Rows are points. To make a cloud, some directions were put in groups of two or more. Within a group, all points are equally far from the middle, so they leave a hole (a ring in 2 directions, a hollow ball in 3). The other directions are filled evenly. Then the cloud was stretched, turned, moved and blurred a little. Count the holes, and give their numbers of directions, smallest first.
(in the rows, 128 means zero)

Cloud, 14 rows:
[[ 75 135]
 [137  62]
 [172 122]
 [146 189]
 [137 108]
 [100  97]
 [196  76]
 [112  91]
 [158 148]
 [106  74]
 [134  69]
 [103 119]
 [119  59]
 [136  98]]
Holes: 0

Cloud:
[[188 123  72 174]
 [160 121  52 166]
 [185  92 118 160]
 [187 118 167 100]
 [102 122  67 208]
 [125 152  85 149]
 [ 50 122 123 145]
 [ 65 100  84 200]
 [178 148 125 146]
 [194 132 166  80]
 [112 161 112 141]
 [103  83 109 123]
 [165 124  72 193]
 [ 99 154 115 161]
 [139 160 105 143]
 [201 131  81 156]
 [195 145 136 124]
 [ 85 125 159 152]
 [215 118 109 133]
 [106 150 104 173]
 [112 144  97 119]
 [ 50 121 111 156]
 [ 93  75 140 138]
 [173  89 151 128]
 [ 66 137 133 161]
 [170 143  73 145]
 [197 118 137 138]
 [146 107  93 202]
 [105 153 148 139]
 [ 70  88  92 159]]
Holes: 1 (4)

Cloud:
[[ 73 142 137 175 127  65]
 [138 145 177 149  75 155]
 [181 158  88 100 123 180]
 [104 135 149 125 115 157]
 [126 159 135 160  87  88]
 [147 127 130 118  80 148]
 [ 96  88  91 156 168 124]
 [168  86 165 108 140  99]
 [122  74 139 154 149 180]
 [112  86 103 162 115 157]
 [109 101 102 108 166  94]
 [157 113 166  89 104 142]
 [138  67 110 128 116 122]
 [112  82 108 176 117 162]
 [179  93 109 128 150 122]
 [171 161 107 128 102 192]
 [126  93 110 111 123 112]
 [145 123 148 156 106 174]
 [119 131 136 100 123 129]
 [181  78 173 117 127 133]
 [133 100 104 141 137 141]
 [132 159  84 116 124  61]
 [203 143 121 107 137 137]
 [161  59 137 132 125 151]
 [ 98 140 112 165 130  52]
 [127 112  92 127 133  34]
 [168 156 138 123  97 124]
 [164 117 124 123 158  30]
 [113 140  90 170  86 150]
 [119 160  57 106 115 137]
 [ 60 158  97 195 115 121]
 [158 142 127  72 113 101]
 [103 109 117 120 162  43]
 [140 203  80 131 103  75]
 [107  98 104 139  89 115]
 [ 73 133 197 130  96 123]
 [170 161 144 105  66 141]
 [105 155 141 132  79 135]
 [ 86 156 114 146  44 137]
 [104 134 135 117  61 126]
 [110  86 133 208 149 100]
 [148  76 171 174 137 102]
 [115 137 130 128 172   7]
 [144  54 100 153 188 128]
 [184 134 116 131  61 175]
 [142 190 105  98 111 175]
 [122  66 136 129 156 130]
 [103 128 133 145 130  84]
 [161 114 144 154 195 129]
 [129 107 129 156 121 155]
 [150 123 197 109  61 174]
 [ 87 177 141 151 121 130]
 [ 92  94 134 120 127  84]
 [ 90 132 154 143 146  42]]
Holes: 0

Cloud (73 x 8):
[[153  61 100 109 116  89  84 122]
 [ 80 130  99 212 110  93 111 147]
 [ 86 122  98  77 149 142 145 149]
 [ 71 131 163 213 116 166 108 156]
 [103 125 187 135  87 111 151 166]
 [129 130 125  49 116  86 125  99]
 [131  53 173  64  86 153 118 129]
 [154  94 165 129 118 102 179 200]
 [ 69 112 159 177 100 101  99 148]
 [119  43 146 119 156 137 157  88]
 [154  81 123  88 148 150 167 117]
 [140 115 103 143 121  73 173  82]
 [ 83 159  62 118 150  97 103 106]
 [142 111 154 206 108 102 103  89]
 [172 111 138  75 123 148 140  84]
 [140 108 163 196  81 179 133 152]
 [113 128 171 163  63 122 119 172]
 [ 76 190 170 164 130 121 141 108]
 [148 117 165  78 133 110 136 181]
 [154 121 164  94 101 139 164  68]
 [ 72 111 142  91 137 105 114 164]
 [124  28 104 125 136 135  89 142]
 [129 154 136 100 151 132 132 171]
 [134  96 114 176  98 194 124 113]
 [161  34 167  79 137  66 131 192]
 [ 78 203 117 155 146 105 113 119]
 [136  44 171  83  66 134 142 118]
 [111 158 120 177 161 121 174 160]
 [ 80  79 121  46 117  86 134 126]
 [151 171 138 217 123 162 127 121]
 [101  68 115  30 105  64 155 127]
 [ 54  82 135 159 111 121 149 112]
 [ 76 205 116 163 116 131 174 108]
 [147  45 158  84  97 163 152 146]
 [119 162 145 152 115  75  91  84]
 [126 193 126 154 149 131 139 163]
 [112 125  77 135  76  63 149  73]
 [126 110 101 135 166 155 111  56]
 [ 83 165 100 190 133 133  75 134]
 [103 104 149  61 119  97 123 172]
 [124  36 160 111 180 106 108 152]
 [153  28 126  68 137 145 150 179]
 [ 99 167  94 145  75 176 120  86]
 [ 74 205 124 212 123 113 111  80]
 [139  47  87 126 122 128  98 114]
 [ 79 224 129 201  92 144 131  69]
 [ 94  95 110 150  89 181 147 157]
 [128  73 146 121  43 117 134 108]
 [ 71 131 151 153 115 129 115 194]
 [163  39 115 103  85 119 110 106]
 [107  48 119 143 134 123 176 152]
 [160  60 178 140 136  99 160 187]
 [119 154  98 142  48 145 141 114]
 [ 84 153 160 110 108 152 147  42]
 [113 139  98 135 155 172 142  74]
 [142  51 141  82 107  73 189 119]
 [162  11 101  79 110 121 128 190]
 [126  39 124 142 150 142  79 161]
 [151  80 110 132  57 133 154 157]
 [104 141 133 152 121 107  59  77]
 [ 88 129 112 121  89 129  78 161]
 [116 117 139 130 139 128 147 232]
 [113 108  94 138 153 114 184 105]
 [ 84 183 186 166 129 141 142 112]
 [139 139 127 194 100 151 114 200]
 [116 136 101 220 112 160 133 105]
 [ 93  86 127 111 170 140 133  59]
 [105 110 162 109  80 139 175 135]
 [ 58 143 173 174 135 123 143 119]
 [119 179 165 184  57 133 116  60]
 [ 75 159 131 207 117 144  73 135]
 [ 85  53  87 134 124 151 111 136]
 [126 205 167 162 133 153 107 110]]
Holes: 3 (2, 2, 3)

Cloud, 99 rows:
[[116  83 117  83  99 136 149 159 196]
 [146 133 113 110 152  83 158  25 134]
 [133 125  97 144  52 135 150 150  96]
 [115 113  87  90 202 109 132 132 152]
 [122 104 102 108 116  85  60 104 131]
 [147 147 134  95 154 136  21 155 111]
 [139 177  54  97 121 132 160  47  90]
 [104 171  20 127 124 110  82 124 126]
 [189 175  41 108 131 146 145  53  86]
 [161 136 117  97 159 102  45  88 113]
 [166 190 171 108 168 159 151 133 105]
 [129 113  82  97 162  84  72 189  70]
 [115 147  70  58 212 141 122  48 111]
 [140  71 129  94 199 123 135 124 137]
 [157 163 119 116 111 159 136 117 192]
 [116 102  67 116 141 184 158 129 149]
 [145  71 130 155 160 174  96 135  85]
 [174  79 144 133  93 168 119 151 168]
 [133 146  93 147 162 142  60 116  28]
 [106 160 160  72 170 134 166 108 119]
 [140 106 154 191 153 114 154 142  99]
 [ 62 115 174 142  88 119 123 153 118]
 [233 118 132 131 115 132 139 163 123]
 [152 190 123 112 104 141 190 110 114]
 [162 118 126  71 122 196 169  74 107]
 [211 146 140 153 148 147  93  98  77]
 [190 107 143 174 184 130 148 102 135]
 [123 185 124 170 113 118 107 123 134]
 [130 181 142 113 102 107 178 129 115]
 [159 141  88  93 180 157 125 155 176]
 [182 140  46 148 164 125 166  82 100]
 [168 160 112 114 186 188 140  66 158]
 [172 112 194 103 164 105 160 105 169]
 [ 69 148  82 100 133 123 112 136 175]
 [108  84  43 109 120 148 155 103 148]
 [113 124 103  77 141  66 172  65 139]
 [154 185 133 135 199  97  66 110 104]
 [123  92 148  56 124 159 172  94 107]
 [121  90 170 194  83 166 121 139 114]
 [161 178 160  84 173 103 149  93 145]
 [214 176 123 128 131 165 151  82  87]
 [115 179  78  79 218 119  38 126  79]
 [218 155  64 100 135 126 169 101  69]
 [124 158  82 143 216 111  77  75  69]
 [ 98 143  77 114 152 115  60 122  39]
 [121 140 113 162 163 147  30 187 106]
 [135 160 120 149 124  57 112 146  84]
 [140  75 120 188 110 167 115 107 174]
 [102 119 138 112  92 140 113 219 136]
 [168 139 121 142 212 121 106 114  51]
 [141  78 205 127  73 119 132 169 141]
 [129 141 102 132  70 157 193 149 134]
 [112 111  68 140  88 115 171  60 177]
 [141  89  83 151 118  80 155 137 158]
 [144 125 159 110  94 171  78 147 106]
 [149 143 168 169 112 182 166 126 101]
 [ 83 119 121 163 101 153 167 140 104]
 [120 172 137 113 173 149  64  77  95]
 [121  95 133 107 130  65  96 147  90]
 [144 145  27 110  76 134 140 128 115]
 [161 179 117  81 156 179 119  54 130]
 [148 139 164 104  78 171 100 164 128]
 [192 126 125 125 148 175 145  36 144]
 [ 83 156 148 119 172 124 165 123 146]
 [183  93 153 125 152 127 187 145 164]
 [139 112 155  54  81 152 182 106 131]
 [201 147 191 149 116 164 123 166 108]
 [135 150 210 144 123 160 153  99 125]
 [119  79  79 125  66 149 143 112 143]
 [129  89 159 187  93  87 152 163 147]
 [109 108  62 108 177 120 178  96 167]
 [ 92 109 210 146  90 126 124 188 158]
 [145 136  85 134 143 212 127 120  99]
 [154  74 116 119 137 117 104 166  78]
 [151  98 104 129 112  91 135 193 170]
 [205 146 100  91 144 153 202 120 124]
 [129 181  29 125 188 114  76 111  22]
 [109 105  61  81 173 152  84 116 131]
 [149 167  66 123 155 169 186  75  96]
 [ 93 105 203  77 129 145 141 146 131]
 [125 113 125 119 123 176  63 178 111]
 [181 164 108 130 213 131  69  84 117]
 [168 170  79 140  91 168 124 125 148]
 [154 104 155 180 180 133 124 159 170]
 [138 138  44 156 168 110 112  70  59]
 [224 120 130  99 122 156 169 104 103]
 [193 178 166  77 132 178 133 124 136]
 [153 132 182  97 205 106 110 118 112]
 [ 89 102 138  81 126 181 143 141 131]
 [141  62  99 109 138 132  93 145 157]
 [177 116 179 160 111 179 124 146 173]
 [197 166 128 174 124 126 114 157 149]
 [105 170 172 156 125 123 132  99 129]
 [106 111 161  98  83 100 129 197 173]
 [179 158  95 119 128 156 183 138  64]
 [111 160  72 104 153 117 176  79 180]
 [151 102  99  93 189 140  93 173  87]
 [127 140  55 121 133 111 186  52 106]
 [102 143 135  63 121 113 191  56 121]]
Holes: 1 (8)

Cloud:
[[ 45 100 153 110  61  95 144 164 142]
 [ 65 129 156 199 114  86 173 108 119]
 [150 162 155 139 144 115 120  38 144]
 [154 196 179 115 125 138 163 119 133]
 [132 161 210 104 108  87 112  83 177]
 [127 171 117 181 137 135 144 205 127]
 [ 88 132 132 211  93 133 127  68  99]
 [102 129  99 140 122 194 122 163 150]
 [ 62 185  90 198 145 153 170 148 120]
 [134 136 129 162  83 111  95 173 172]
 [ 75  77  72 179 131 134 105 131 127]
 [ 71 138 117 100  89 170 118 111 117]
 [ 95 143 164 105 120 186 123 171 123]
 [132 140  92 196 114 164  90 150  88]
 [159 140 104 167 190  95 176 123 129]
 [ 96 178 191 145 103 169 154 129 178]
 [186 165  78 116 116 134 186  90 184]
 [ 93 113 129 142 116 189 162 102 173]
 [114 153 134 117 189 105 101  69 133]
 [107 157  88 107  88 100  96 155 118]
 [155 112  75 175  83  56 165  49 134]
 [154 125 111  79  93 128  89 171 157]
 [105 116 136  95 136 139  83 182 157]
 [ 75  93 178  90 102  90 205 108 147]
 [182 108 148 129 132 163 167  59 179]
 [134 194  78 144 146 130 162 114 123]
 [ 63 100 106 206 144  52 123  92 151]
 [109 116 138 199 131 200 138 117 118]
 [166  76 132 166 165  91 135  79 137]
 [ 84 132 152 194  88 111 108  52 104]
 [ 97 105  80 201 121 197 148 157 109]
 [102 178 121  96 101  80 192 113 110]
 [132 121  84 117  68  69 178  93 114]
 [131  87 106 211 172 186 126 125 149]
 [ 95  93 141 139 190 143 180  97 173]
 [ 81 179 177 144 115 101 120 192 109]
 [163 164 145 153 149  65 135 161 124]
 [121  72 108 112 114  65 134 170 183]
 [155 131 194 191  74 127 132 101 143]
 [ 85 121 131 178 132 135 103 134 169]
 [102 103  81 135 100 132 172 194 119]
 [144 127  56 158 141 139 206 130 113]
 [182 168  92 120  86  74  91  94 133]
 [104 139 148 105 125 166 166  51 153]
 [132 160 114 143 117 106 204  76  91]
 [182 124 133 165 215 148 150 112 124]
 [ 63 182  81 170 120 110 120  85 193]
 [ 48 111  75 164 101  85 137 139 115]
 [ 97 166  93 194  58 123 141  86 140]
 [167 140  60 153  95  89  67 145  93]
 [100 126 112 166 142 122 151 181 224]
 [101 136 150 117  62 152  79 134  83]
 [203 108 157 100 117 171 145 125 197]
 [146 123  75 182 116  69  67 162 122]
 [151 166 108 155 120  98 222  88 144]
 [201 102 165 123 152 149 182 111 167]
 [144 140 160 109  98 184 170  53 145]
 [192 102  95 169  94  64 132 134 103]
 [ 35 106 121  93  96 132 160  85 135]
 [168  92 106 137 175 147 166  71 132]
 [172 131 131  77  91 104  94  67 142]
 [100 114 117  95  43  86 134 157 155]
 [153 167 117 201 169 113 145  70 126]
 [ 98  98 128 204 114 156 200  97 111]
 [160 164  98 112 132 208 118 129 119]
 [205 173 115 122 111 120 170 139 136]
 [183 149 151  85 135 184 115 181 131]
 [182 142 114 191 103 108 176 164 135]
 [148 147  89 110  83  90 154 133  77]
 [ 73 182 171 179 170 114 153  78 127]
 [100 179  94 116 145  79 151  72 106]
 [125 107  93 113  35 142 106 130 132]
 [ 94 119 177  72  47 127 175 106 163]
 [ 93 134  92 164  39 138 162 124 129]
 [194 136 196 151 148 140 189 113 143]
 [ 93 137 168  70  96 101 173  51 132]
 [ 86 108 179 179 114 124 169 100 172]
 [123 190  69 176 110 149 124  95 118]
 [ 61 117 123  97 111  78 211  46 103]
 [116 106 107 133  98 172 151 173 166]
 [ 59 166  59 121  69  76 151  61 138]
 [124 157 120 189 159  81  79 154 157]
 [137 127 157  77 164  73 142 103 159]
 [137 116 160 190 199 127 122 119 144]
 [172 165 101 102 120 173 188 122  91]
 [150 129  93 182 192  57 129 157 131]
 [ 83 119 121  85  83 144 179  79 148]
 [125 166 173 136 152 134 106 108 143]
 [121 138 202 152 143  98 100 132 127]
 [198 148 142 172 149  96 138  99 128]]
Holes: 1 (4)

Cloud (107 x 9):
[[135  74  78 167 134 160  92 201 118]
 [131 154 157  85  55 170 117  97 148]
 [ 89 117 100 185 183 162  70 109 136]
 [113 140 146  95 179 229 149 141  89]
 [136 213 124 126  91 141 106 118 166]
 [146  68 113 201 120 178 109 134  73]
 [123  97 108 122 124 199 122 181 145]
 [164 170 152 135 106  98  48 129 122]
 [105 101  98 132  96 119 108 106 164]
 [114 113 157 116  91 169 145 177  95]
 [ 95 165 247  98 101 113 119  96 158]
 [ 92 159 222 128 102 112  86 114 199]
 [ 88 100  48 194 118 173 121 157 131]
 [118  66  81 166 178 181 129 124 105]
 [130  68 108 170 181 104 119 152  89]
 [ 71 158 191 136 128  79  77 168 159]
 [ 99  82 111 135 103 142 122 104 142]
 [ 97  93  94 168 145 207 138 108  79]
 [129  78 165 205 125  99  95 173 126]
 [158 129 151 110 115 138  56 114 106]
 [113 133 205 137  87 106 143 147 126]
 [ 88 132 142 219 187 140  73 170 143]
 [124 133 172 166  72 154  54 133 147]
 [127  76  74 194 151 164  91 167  60]
 [ 79 136 150 185 204 122 101 145 102]
 [ 67 105 169 159 117  64  89 109 131]
 [ 66 149 157 104 117 161  84 155 122]
 [113 139 137 167 140 153  89 123  76]
 [ 81 156 172 121 144 140 147 171 132]
 [131 137  97 174 104  96  80 127 176]
 [135 158 137 151 164 153 128 180 148]
 [129 105 108 160 157 186  71 190 125]
 [127 129 143 140 142 145 116 168 174]
 [113  92  48 195 176 174  73 206  96]
 [ 66 137 158 127 152 175 147 158  74]
 [112 167 249  53 116 120 109 109 148]
 [ 65 156 149 121 107 188  90 106 146]
 [111 108  88 136 204 172 105 125 140]
 [145 100 108 151 162 160  62 162 148]
 [ 94  80 133 160  90 149 130 116 143]
 [122 111  76 124 106 160 110 198 103]
 [114 107  87 187 166 183  70 133 115]
 [114 150 189 122 179 132  86 163  91]
 [112 141 150 181  85 166  64 140 136]
 [ 94 202 240 123  76 110  86 112 169]
 [ 81 159 180 107 159 194 187 169 117]
 [132 179 155 127 194 131  72 182 145]
 [102 169 166 119 140 143 136 179 145]
 [103 106 166 104 168 126 147 139 120]
 [ 80 103 136 102 115 144  80 183 116]
 [ 79 102  59 131 163 161  91 125 125]
 [102  98 109 167 142 119 132  80 125]
 [ 69 162 245 125 114 107 112 137 143]
 [131 117  94 131 109 187 137  77  90]
 [ 98  55  96 117 138 130 115 149 115]
 [102 146 147  70 104 137  96 158 117]
 [ 92  94  67 138 119 138 107 149 147]
 [ 99 127 154 109 123 203 105  65 158]
 [173 138 108 140 130 134 144 172 122]
 [115 179 116 173 170 141  95 162 165]
 [ 67 104  72 163 151 139 134 150 138]
 [ 78  65 144 127 149 150  99 147 108]
 [130 121  43 218 168 109 109 118 109]
 [ 85 131 177 147 112 107  92 138 175]
 [105  83 205 121 163 143 118 114 136]
 [ 85 181 162  71 120 138  70 180 138]
 [138  84 172 110 140 154  63 110 135]
 [159 108  45 207 144 141 131 125 136]
 [142  84 129 144 134 141 106 154  49]
 [143 169 163 148 141  92  50  82 169]
 [108 134 121 135 106 169  98 120 191]
 [122  87  84 109 117 130  93 175 156]
 [117 173 126 118 104 144  85 177 129]
 [ 97 106 135 154  50 106  55 125 140]
 [138 130 140 118  52 131  82 142 129]
 [161 135 139 104 132  79  72 128  97]
 [124  85 140 187 160 194  92 177 120]
 [144 186 162 149 119 136  61 132 129]
 [135 118  88 163 182 128  64 166 152]
 [111 134 208 138 107 167  77 132 199]
 [ 78 126 133 129 130 116  95  95 167]
 [141 134  69 188 120 113 137 151 134]
 [101 145 139 121 175 136 109 152  78]
 [101  82 186 112 133  87 121 133 125]
 [ 82 151 161 138 151 102 108 103 124]
 [109 123  83 203 157 189 102 142  67]
 [104  83  45 192 134 159 110 116  56]
 [130 102  74 183 148 182  90 192  87]
 [124 133 148 171 173 187 109 159 172]
 [123 131  77 168 215 137 111 163 115]
 [126 110 134 176 165 124 146 131  72]
 [116 149 156 123 128 118 124 167 156]
 [143  92 119 176 118 162  87 184  85]
 [117 174 120 197 167 128  94 129 116]
 [ 68 124 177 135 103 141 115 149  82]
 [107 122 139 175 118  89 125 186 114]
 [139 145 196 184  84 154  68 120 111]
 [142  77 118 178 108 128  81 161 141]
 [162 127  78 164 117 181 122  94  84]
 [105  98 150  96 134 132 121 151 164]
 [134 112 141 166 182  99  83 180 115]
 [146 171 131 153 156 184 155 165 137]
 [136 166  94 161 142 115  99 184 116]
 [135 107 146 169 111 181  84 169 117]
 [ 94  75 118 147 126 121 118 101 128]
 [165 191  75 143 137 165 102 129 126]
 [115 119 147 141 169 191  59 140 121]]
Holes: 2 (2, 2)

Cloud:
[[ 70 168  95 120  58 154 103 150 113]
 [109  84  53 136 137 178 121 103 167]
 [165 125 150 160 179 164 154 165 179]
 [113 126 102 178 185 196 173  55 175]
 [175 141 164 125 104 193 135 106  89]
 [ 93 161 164 148  96 168 108 172 160]
 [108 178  94  99  74  63 136 134  90]
 [170 126 161 124 120 200 179 125 131]
 [167 108 145 156 181 137 136 126  95]
 [ 95  88 180 118 119 114  91  83 110]
 [123 131 112 107 178  91  85 128 148]
 [197 123 132 130 181 131 165 122 138]
 [ 79 150 181 116 155 145 141 192 161]
 [158 153 160  97  93 134 104 173  58]
 [103 107 131 121 127 137 207  95  86]
 [157 146  88 152 168 113 164 183 118]
 [128 141 148 117  92 148 192 112 156]
 [190 154  93 140 194 125 119 164 142]
 [119 151  94  94 154  85 176 141 127]
 [111  95 139 177  86 162 129 167  54]
 [ 91 180 105 162 161 122 211 147 163]
 [156 110 119 184 153 169 205 122 171]
 [159 157 121  73 128 111 177 169 194]
 [115 146  99 114 100 196 184 124 171]
 [ 57  93 168 111 135 119 123  92 165]
 [ 82 178 132 154 120  97 166 108 166]
 [148  92 177 166 212 146 150 119 206]
 [ 99 164 196  91 141 139 189 156 116]
 [163 108  82 111 147 171 158 151 135]
 [ 80 147 135  67  89 125  93 144 116]
 [115 155 109 128 128 139 146  69 191]
 [ 76 148  77 160  97 158 145 164 121]
 [122 131 129 149 171 111  69 181 173]
 [ 92 186  82  87 110 136 144  97 170]
 [108 119 209 145 109 187 168 134 138]
 [134  74  50 172 119 131 110 137 160]
 [138 120 141 108  49 144  49 151  98]
 [146 133 104  64 154  86  92 152 154]
 [ 86 150 112 141  94 112 118  73 138]
 [ 45 120  97 164  81 127 136  80 124]
 [142 155 197 124  71 148 140 184 158]
 [170 175  98 166 161 144 170 145  97]
 [142 138 171  96 127 124  77 148  75]
 [121 169  96 129  34 135 153 175  73]
 [138 124 126 171 193 194 155  87 126]
 [124 125 123  88 168  90 118  94 192]
 [153 179 107  48  85 120 168 126 175]
 [142 151 159 136  94 176 123 178 105]
 [ 85 136  94 142 159 116 123  61 128]
 [ 67 148 120 142  72 102 123 121 181]
 [146 149 106 141  89 172 180 145  80]
 [116 127 180  97  89 122 176 160 132]
 [149 169 116 126 177 159 163 180 159]
 [ 46 155 162 119 159 120 155 129 148]
 [140 149 183 119 142 114 131 114 172]
 [144 152  53 140 129  97 156 194 158]
 [129  93 155 220 233 136 172 161 139]
 [112 207  76  98  82 110 173  76 142]
 [154 161 118 128 165  62 139 108  54]
 [110  81  84 152 217 198 147  97 164]
 [165  87 113 130 193 124 186 103 101]
 [ 79 159 122 166 142 165 158  73 138]
 [173 210 160  67  58 139 165 123 128]
 [124  98 207 156 157  99 161 130 150]
 [ 99 121 134 137  58 158 124 198  89]
 [125 124 158 119 173 161 145  52 177]
 [126 170 164  94 115 103 199  82  99]
 [ 58  66 144 195 161 147 195 163 124]
 [192 148 127 118 182 111 115 131 190]
 [138 125 138 125  72 130  62 153  92]
 [103 133 113 196 214 183 185  66 125]
 [110 169 156 107  71 128 168 184  83]
 [118 124 144 107 117 146 142 202 129]
 [133 136 138 177 125 143 120 170  78]
 [134 116 153 106  86 193 165 162 120]
 [115 161 179 158 160 123 162  93 122]
 [141 137 110  94  55 134 114 164  77]
 [ 82  92 170 210 190 160 212 127 170]
 [ 98 130 124 170 172  54 133 111 157]
 [162  78 104 115 184 139 119 134 132]
 [150 143  67 166 148 152 137 167 103]
 [ 32  86 118 190 145 134 188 122 170]
 [ 89  84 158 144 147 201 163 159 176]
 [154 146 128 129 167 156  99 131 216]
 [ 66 120 125 153 181  62 163 113 185]
 [145 115 137  98 169  85  77 166 149]
 [ 93  96 189 133 154 106  77 125 144]
 [169 133  91 167 249 136 163 143 122]
 [134 105 143  99  73 117 142 109 116]
 [ 67 137 166  92  99  77 100 103 107]
 [182 173 181  92 122 113 148 134  91]]
Holes: 1 (4)
